Each row is a point. Each copy is the shape, with its points in the same order, stretched, turned, moved and blurred by noise. Say if it was mirrored as well.
(in the rows, 128 means zero)

Shape:
[[154 147]
 [169 164]
 [119 115]
 [134 143]
 [ 95 121]
 [148 122]
 [180 174]
 [102 111]]
Copy 1:
[[172 108]
 [196  99]
 [124 131]
 [151 103]
 [108 114]
 [149 132]
 [217  89]
 [101 126]]
Copy 1 is: mirrored
Copy 2:
[[112 174]
 [103 205]
 [128 118]
 [109 148]
 [113  94]
 [143 155]
 [ 99 221]
 [125  93]]
Copy 2 is: only turned
Copy 3:
[[147 157]
 [172 173]
 [ 99 131]
 [128 157]
 [ 83 143]
 [127 132]
 [188 180]
 [ 82 130]]
Copy 3 is: only turned
Copy 4 (8 x 2):
[[122 149]
 [113 169]
 [133 117]
 [118 133]
 [120  99]
 [135 136]
 [111 175]
 [132 100]]
Copy 4 is: only turned

Shape:
[[164 100 128]
 [137 154 148]
 [166 136 174]
 [163 101 142]
 [105  87  91]
 [133  80  97]
 [ 73 134 138]
 [153 126 182]]
Copy 1, 8 rows:
[[116 172 154]
 [154 131 109]
 [169 170 131]
 [126 171 158]
 [ 83 106 161]
 [ 82 144 165]
 [155  66 133]
 [174 161 145]]
Copy 1 is: mirrored
Copy 2 (8 x 3):
[[140 109  87]
 [155 151 125]
 [190 134  98]
 [149 101  87]
 [ 80  89 131]
 [ 86  87 106]
 [114 114 193]
 [202 122 118]]
Copy 2 is: only turned
Copy 3 (8 x 3):
[[111 111  99]
 [141 136 132]
 [157 121 110]
 [121 102 103]
 [ 68 108 142]
 [ 79  93 121]
 [119 103 192]
 [152 109 114]]
Copy 3 is: only turned

Shape, 10 rows:
[[117 169 101  91]
 [ 74 133 152 119]
 [179 163 127 124]
 [101 115 137 151]
 [ 70 115 156 136]
 [124 174 111 124]
 [110  96 126 120]
 [111  94 148 144]
 [140 191  73 112]
 [142 201  68 127]]
Copy 1:
[[151 164 140 169]
 [112 143 178 149]
 [173 150 102 101]
 [127 106 147 137]
 [109 123 176 146]
 [168 147 142 152]
 [111 115 124 146]
 [113 105 133 122]
 [189 153 122 175]
 [205 145 126 175]]
Copy 1 is: only turned
Copy 2:
[[173  89 111 120]
 [131 141  88 133]
 [171 100 164  89]
 [116 149 131 152]
 [112 156  95 149]
 [173 114 140 132]
 [106 117 112 136]
 [ 99 143 125 136]
 [192  85 154 139]
 [199  94 172 150]]
Copy 2 is: only turned
Copy 3 (10 x 4):
[[114 110  69 102]
 [194  85 109 124]
 [ 90 184 105 118]
 [166 108 142 160]
 [203  82 130 142]
 [120 129  82 134]
 [141  97 145 124]
 [162 112 161 143]
 [ 76 130  58 130]
 [ 77 135  56 148]]
Copy 3 is: mirrored

Shape (10 x 6):
[[176 114 121 115 202 125]
 [140 177 155 169  88 144]
 [111 143  82 130 126 146]
 [128  89 129 106 186 118]
 [147 101 125 151 104 194]
 [155 105  77 102  83 100]
 [135 139 119  98 111 186]
 [166  87 131 133 186 115]
 [136 114 143 125 166  85]
 [106 143 124 137 122 163]]
Copy 1, 10 rows:
[[116 177 174 101 168 113]
 [223 118 120 148 105 142]
 [124 133  97 152 117 153]
 [ 81 105 172  88 147 107]
 [171 112  66  80 166 151]
 [126 162  78  76  72 124]
 [139 145  98  93 126 192]
 [115 138 168  81 178 101]
 [121 120 188 112 125  97]
 [144 103 121 135 136 161]]
Copy 1 is: only turned
Copy 2:
[[136  65 112 160 126 130]
 [160 140 152  79  96 119]
 [153 122  86 104 140 157]
 [123  79 113 165 159 148]
 [202 120 128 130 115 196]
 [109 142  73 117  78 154]
 [197 148 101 143 131 163]
 [122  63 117 160 123 146]
 [ 97  86 130 140 125 122]
 [166 128 118 110 143 159]]
Copy 2 is: mirrored

Shape, 11 rows:
[[157 157 134  99 131  94  80 139]
 [104 139  60  95  39 110 127 135]
 [155 101 137 125 124  96 188 129]
 [146  88 121 108 171 119 135 165]
 [135 129 118 160  97  70 131 163]
 [141  91 154  79 182  76 120 128]
 [178  87 113 152 106 162 149 125]
 [ 89 133 114 141 115 118 115  88]
 [ 93 108 164  93 118  98 126 135]
 [154 129 107 129 125 148 160 129]
 [117 103 142 110  85 128 171 171]]
Copy 1, 11 rows:
[[ 83 136 159 129 166  93  84 163]
 [186 148  92 174 187  97  78 119]
 [122 157 136 165 189 133 157 178]
 [101 154 166  95 186 116 163 148]
 [ 95 160  98 168 208 129 112 125]
 [ 77 154 176 115 148  75 172 174]
 [153  91 143 146 189 166 138 127]
 [138 134 118 161 100 127 105 108]
 [109 153 112 130 129  87 149 167]
 [144 139 149 136 171 156 113 153]
 [143 152  92 133 186 124 143 171]]
Copy 1 is: only turned
Copy 2, 11 rows:
[[113 172 140  84  89  99 139 149]
 [ 48  91 129 124 151 101 137 135]
 [169 103  90  86  88 127  86 122]
 [124 147 110  93  57 151  87 116]
 [104 141 133 108 139  91  85 124]
 [138 146 122  31  26 116 112 103]
 [153 135  54 181 117 150 111 124]
 [ 90 127 140 105 155 118 158  93]
 [110 108 159  65  76  96 132  91]
 [144 126  92 132 120 156 114 141]
 [129  88 131 119  97 120  96 117]]
Copy 2 is: only turned

Shape:
[[150 154 170 105 117 108 190 146]
 [206 162 122 120 139 116 157 101]
 [106 144 138 130  90 160 100 161]
 [124 136  82  98 145  99 147 106]
 [110  99 170  98 116 148 173 148]
 [163 110 141  93 163 119 112  81]
 [176  80  85 148 105 113 156 110]
 [144 120  71 120 147 151 128 124]
 [144  83 147 140 123 183 110 110]
 [147 117 127 133 184 130 130  94]
 [146 114 124 125 155 110  68 148]
 [203 109 146 100  79 149  91 173]]
Copy 1 (12 x 8):
[[127 164  82  87 160  66 101 177]
 [135 145 119 122 168 147  76 141]
 [128 131 142 154 105 125 150 181]
 [175 146 132  90 140 124 115 109]
 [107 124  71  93 126  51 141 151]
 [111 107 144  95 173 112 138 100]
 [171 129  79 123 152 153 142 123]
 [141 117 128 121 102 158 123 108]
 [105  86 116 153 118 124 154 118]
 [129 126 129 133 127 124 123  77]
 [106 142 149 120 130 150 156 127]
 [ 80 119 115 106 148 141 143 209]]
Copy 1 is: mirrored
Copy 2, 12 rows:
[[133 116  95 145 106 198 182 129]
 [176 108 108 173 105 152 213  92]
 [128  95 108  51 134 142  95 127]
 [118 108 152 190 153 134 151  97]
 [ 94 116  77 118 125 153 146 153]
 [143 136 143 140 162 121 219  92]
 [149 133  94 194  82  78 161  70]
 [138 101  97 161 149 103 122  98]
 [134 110  81  96 120  78 156 134]
 [164 146 120 170 154 107 184 127]
 [161 174 142 114 158 130 132  90]
 [151 125  79  59 108 145 158  47]]
Copy 2 is: only turned
Copy 3:
[[ 63  68 169 159 141 158 125 147]
 [ 93  66 161  90 108 130  88 118]
 [142 136  65 168 137 116 145 146]
 [104 125 147 101 161 128 103  79]
 [ 87 144 164 177 142 108 132 153]
 [151 113 170 145 117  85  89 114]
 [125 184 165  43 119 119  76 126]
 [110 148 124  72 146  92  98  95]
 [153 178 131 134 100  58 120 153]
 [132 110 169 103 137  79 121 115]
 [185 115 108 131 155 100 100 137]
 [145 134  95 158 107 116  61 170]]
Copy 3 is: only turned
Copy 4:
[[165 127 107 122 229 120  90 173]
 [166 128  67 139 177  98 135 142]
 [ 95 144 154 109 153 170 172 178]
 [165 144 136 154  98  81 109 146]
 [100  94 152 132 202 132 101 145]
 [102 124  78 175 128 125  98 122]
 [159  72 129 151 101 103 147  68]
 [112 131 157 126 104  93 165 120]
 [ 52  71 109 126 143 154 150  98]
 [119 122  84 120 125  99 100 114]
 [108 169 129 150 101 166 127 111]
 [ 87 133 136 174 178 196 190 113]]
Copy 4 is: only turned
